Each row of a before or after table is a point. One or more steps were done to the points. Then noise was added and the rows were shuffled. The steps act on how far a point lies along the listed directions, d1 being the first. Write out the steps. A step turns or swaps two directions, mirrors them in a line or flattens them onto one, adds a multiple of one to another, or multiplies one. Angles are multiples of 10 degrees, from the lower direction toward the higher: turns from -170 to 170, lines from 10 to 170 but not 90. Use the fewest steps. Two steps may share a direction if one is a turn and the other turns, adds or multiplies; they go together, in the order done. Otherwise the lowest direction goes first.
In the rows, 128 means zero.

Directions:
(1): [164 193 114]
(2): [111 152 198]
(3): [ 63 158 102]
Before (12 x 3)
[[176  83 120]
 [137 171  89]
 [175 110 115]
 [146 157 199]
 [169 158 161]
 [102 122 159]
 [167 105 193]
 [121 129  96]
 [169 185 180]
 [ 94 119 145]
 [213 138 107]
 [194 155 130]]
After (12 x 3)
[[142  52 112]
 [143 152 204]
 [136   7 129]
 [141 115 180]
 [109 137 164]
 [162  92 142]
 [110 143 140]
 [169  55 120]
 [123  24 220]
 [151 204  74]
 [127 128 225]
 [138 146  87]]
Steps: add 1.5 times d3 to d1; multiply d2 by 1.3

Directions:
(1): [104 167 143 106 130 115 165 239 151]
(2): [146  93 190 167  59  90 116 132 191]
(3): [113 198 122  90  44 107 159  88 104]
(4): [ 59 149 153 166 159  49  92 119  91]
Before (11 x 9)
[[110 142 112 145 173 100 142 186 123]
 [139  80 101 126 228 152 109 155 133]
 [ 70 207 114 106 101 102 182 210 116]
 [155 148  78  65 171 209 125 103  69]
 [108 167 114  78 136 136 176 118 118]
 [142  65 109 131 249 180 117 217 132]
 [189 134  70  84 105 221 161 101 151]
 [187 130  61  83 159 217 147  70  99]
 [119 155  82 109 110 131 153  90  85]
 [ 62 168 155 143 107  92 151 191 131]
 [102  97 153 134 140  83 117 182 150]]
After (11 x 9)
[[152 187  96  78  45 163 173  96 146]
 [103  91 155 174 130 121 115 140 148]
 [ 99 153 158 111  95  94 157  93 140]
 [127  77 114 122 174 129 112 143 126]
 [116 139 105 150 164  95 126 131 103]
 [110 138 135 147  67  82 145 106 122]
 [101 214 128  75  77 108 130  91  70]
 [ 97 164  74  84 199 127 128 120  80]
 [100 166  59  75 212 161 142 120  36]
 [106 132 149 166  79  88 123 118 138]
 [120 215 103  77  68 124 164  82  86]]
Steps: multiply d1 by 0; turn d2 and d4 by -40 degrees; turn d2 and d3 by -70 degrees
